Each row is a point. The points of each table are mixes of a few directions, plus a little noise. Count the directions of each table, and those that both share. Where both have some left over, give the other angles between the two spaces (their principal angles), to ten degrees, smallest first.

First (5 x 3)
[[ 19  54  40]
 [-34 -14   5]
 [ 31  31  11]
 [ -6 -46 -40]
 [-11 -25 -17]]
Second (7 x 3)
[[  6 -24 -25]
 [  2  -7  -8]
 [ -8  35  37]
 [ -9  37  40]
 [ -3  14  14]
 [ 16 -69 -73]
 [ -4  14  16]]
Directions: first 2, second 1, shared 1

First (9 x 6)
[[105  12 -11  16  24 -37]
 [-12 -19  30 -15  -4  51]
 [ -3 -13  21 -10  -1  35]
 [-11   3  -6   1  -2  -8]
 [-53  11 -23   5 -10 -28]
 [-14 -17  25 -14  -4  45]
 [-17  13 -22   9  -3 -33]
 [-40 -19  27 -17 -11  52]
 [ 45  28 -42  25  13 -77]]
Second (9 x 6)
[[-61  14  49 -13  -8  37]
 [ -1  -8 -21   2  -3 -10]
 [ 64  16  23   5  17  -4]
 [ 49  32  68  -2  19  22]
 [ 20  -7 -23   5   2 -15]
 [-65  11  42 -13 -10  34]
 [ 51 -20 -59  13   5 -39]
 [-45 -28 -57   1 -17 -17]
 [-12 -10 -22   1  -5  -8]]
Directions: first 2, second 2, shared 1; angles 50

First (7 x 9)
[[ 10 -29  74  22  44 -28  29  -3 -29]
 [-24  12   2  -9  32   9 -17   4   6]
 [ 10  20 -11  30 -23  24 -14  27  14]
 [ 21 -15  59 -56  37 -26  41 -75 -70]
 [  5  10 -43 -14 -23  12  12  30  42]
 [ -3  16 -32  26 -35  20 -31  17  16]
 [-20 -16 -50   0 -33 -11 -21  -2  24]]
Second (10 x 9)
[[-14   5  34 -56  -1 -13   9 -41 -40]
 [-50  35 -32 -55  -4  19 -40 -12   8]
 [  3  49  17 -29  -3  36 -24 -33 -43]
 [-11  10 -45 -18  20  13  10  39  53]
 [-50  -4 -49  45 -39   2 -81   4  19]
 [  8 -44  13   0  10 -39  43  10  15]
 [ 36  18 -15  56   3  35  -9  28  12]
 [ 10 -29  22  31 -13 -24   5  -9 -15]
 [ 45 -37  25  26  18 -24  61  21  10]
 [ 26  -4  28  -1   9  -4  26  -6 -17]]
Directions: first 5, second 4, shared 3; angles 30

First (9 x 12)
[[-26 -53 -15   5 -35 -14  65   9   0 -25 -79   6]
 [  0 -11  -7  -2 -15  -9  24  -1   2 -18 -29   5]
 [-27 -15  10  12  22  22 -25  15  -8  47  27 -12]
 [ -8  22  18   7  43  29 -64   6  -6  57  76 -15]
 [ 28  58  15  -5  38  16 -68 -10   0  25  84  -6]
 [ -7 -10  -2   1  -4  -1  10   3  -1   0 -12   1]
 [-14 -40 -14   2 -32 -16  54   5   2 -27 -67   7]
 [ 48  27 -17 -20 -36 -36  40 -25  13 -78 -43  20]
 [  5  22   9   1  21  12 -36  -2  -2  22  43  -6]]
Second (9 x 12)
[[-39   6 -41 -35  63 -15 -15 -16 -42 -22 -17  21]
 [ 32  13  80 -40  -2  19  12  18  44  33 -39 -13]
 [ -8  -1 -13  46 -22  14   4 -34 -17  -4  18  23]
 [  4  12  33   7 -10 -28  -3 -22  -7  19 -17 -42]
 [ -3 -12  27  29  -5  12 -24   2  10 -34  -4 -11]
 [ 14  13   6   1  -7  31  10  14  39   5 -14 -38]
 [-16 -21 -63 -19  15 -20   4   8 -40  -6  39  82]
 [ 29  30  40 -11 -15  28  23   2  50  36 -34 -64]
 [-11 -42 -69  20 -16 -45 -14  30 -32 -29  66  44]]
Directions: first 2, second 6, shared 0; angles 90, 90

First (8 x 18)
[[  -8   50    8    8   24  -12  -29    4   17   -2   23    6  -17  -14
    21  -27  -16   -6]
 [  -8   58   12   10   30  -12  -34    5   18    0   28    7  -20  -17
    27  -35  -21   -7]
 [  -8   -8  -19  -13  -24  -13   12   -9   12  -28  -11   -8    6    5
   -30   45   22    6]
 [   2  -55  -22  -17  -41    3   37  -10   -8  -17  -31  -12   21   17
   -42   57   32   10]
 [  -2   54   21   17   40   -3  -36   10    9   17   30   11  -21  -17
    41  -56  -31  -10]
 [  -2   28    9    7   18   -3  -18    4    6    6   15    5  -10   -9
    18  -25  -14   -5]
 [  32 -121    5   -2  -28   49   59    2  -63   46  -46   -3   36   31
   -12    6   11    6]
 [  -6   -7  -15  -10  -19   -9    9   -7    9  -21   -9   -6    5    4
   -23   34   17    5]]
Second (9 x 18)
[[ -15   32  -11   -9   -3  -44  -20   -8   39  -50   14   -1    1   -5
   -26   37   11   16]
 [ -23   32  -42  -15   -1   23   30   10  -19  -16  -17   -7  -28  -11
    -7   27    4  -35]
 [  -3    8    4   -1    4  -41  -21   -8   29  -37   14    6   13    2
   -21   22    3   24]
 [   6    1    9    8    9   34    5    9  -23   41   -2    0  -12   -3
    31  -41  -14  -19]
 [  -4  -10  -13   -9  -27   21   19   -3   -5   11  -17  -14   -6    2
    -4   13   16  -12]
 [  20  -34   33    9  -17   -6  -15  -11   14   27    5   -2   20   13
     8  -19    6   25]
 [ -17   93    2   13   52   10  -32   18    1   12   29   10  -45  -31
    50  -57  -38  -35]
 [  11   -2   28    8  -13   -1  -23   -8   19   30   12   -4    3    3
    21  -31    3   11]
 [  23 -118   -9   -7   -3    5   57    3  -55  -17  -37   11   53   31
   -53   50    7   27]]
Directions: first 2, second 4, shared 2

First (9 x 20)
[[  6   6 -54 -25  21 -34 -36  11  34 -13  11 -29  27  28   3  73   5  44
  -15  -1]
 [-24 -29 -92 -17 -32 -42   9 -17  46 -13  51 -29  59 -51 -39  42   0  -5
    5   9]
 [-31 -20  68  63  -4  93 -30 -52   8  25 -25   5 -62  45  16  -1 -26  29
  -17   9]
 [ 22  31  46   0 -22   4  44  -6 -34  18   4  14 -10  29  -3 -46   5  -1
   -2  28]
 [-22 -22 -32 -30 -19 -31  21   3  22 -27 -15  -4  19 -34  -6   6  41 -24
  -22   6]
 [ 27  16  26  -9  20  -3  10  29 -41   1 -13  21 -13  -1   7 -43   5 -22
   18 -19]
 [  5  10 -33 -10 -27 -51  23  16  21 -17  35 -16  48 -90   7   7 -18 -26
   13   5]
 [ 10  20  70  23  31  40 -28   5 -15   9 -43  10 -51  49  41  -5  -6  24
  -16  -4]
 [ 10 -12   2   6  30  26 -13  11 -39  14  -1  22 -18  24 -21 -36  -3 -16
   35 -33]]
Second (11 x 20)
[[ -25    0  -27  -23   -4    8   25   -2  -43   20  -69   -1   15   -8
   -14    9   81  -12  -74   30]
 [  20    1   22   19    4   -7  -19    1   34  -16   55    0  -11    7
    12   -8  -66    9   60  -24]
 [ -31   -2  -33  -28   -5    9   31   -2  -53   25  -83    0   18   -9
   -17   12  100  -15  -92   39]
 [  18    1   19   16    3   -6  -17    1   31  -14   49    1  -10    5
    10   -6  -58    8   53  -22]
 [ -20   -1  -23  -19   -4    6   20   -2  -35   16  -56    0   13   -6
   -11    8   66  -10  -60   25]
 [ -22   -1  -24  -19   -4    7   21   -2  -36   17  -59    0   13   -6
   -11    8   70  -10  -63   26]
 [ -10    0  -12  -10   -2    4   11    0  -18    8  -29    0    7   -3
    -5    5   34   -5  -32   13]
 [   0    0    1    0    0    0    0    0    0   -1    1    0    0    0
     0    0   -1    0    1   -1]
 [  26    1   28   23    4   -8  -25    2   44  -20   69    0  -15    8
    13  -10  -82   12   75  -31]
 [  33    1   36   30    6  -10  -32    2   57  -26   90    0  -19   10
    18  -13 -107   16   98  -40]
 [  12    1   13   11    1   -3  -12    1   20   -9   32    0   -7    5
     6   -5  -38    6   35  -14]]
Directions: first 6, second 1, shared 0; angles 40
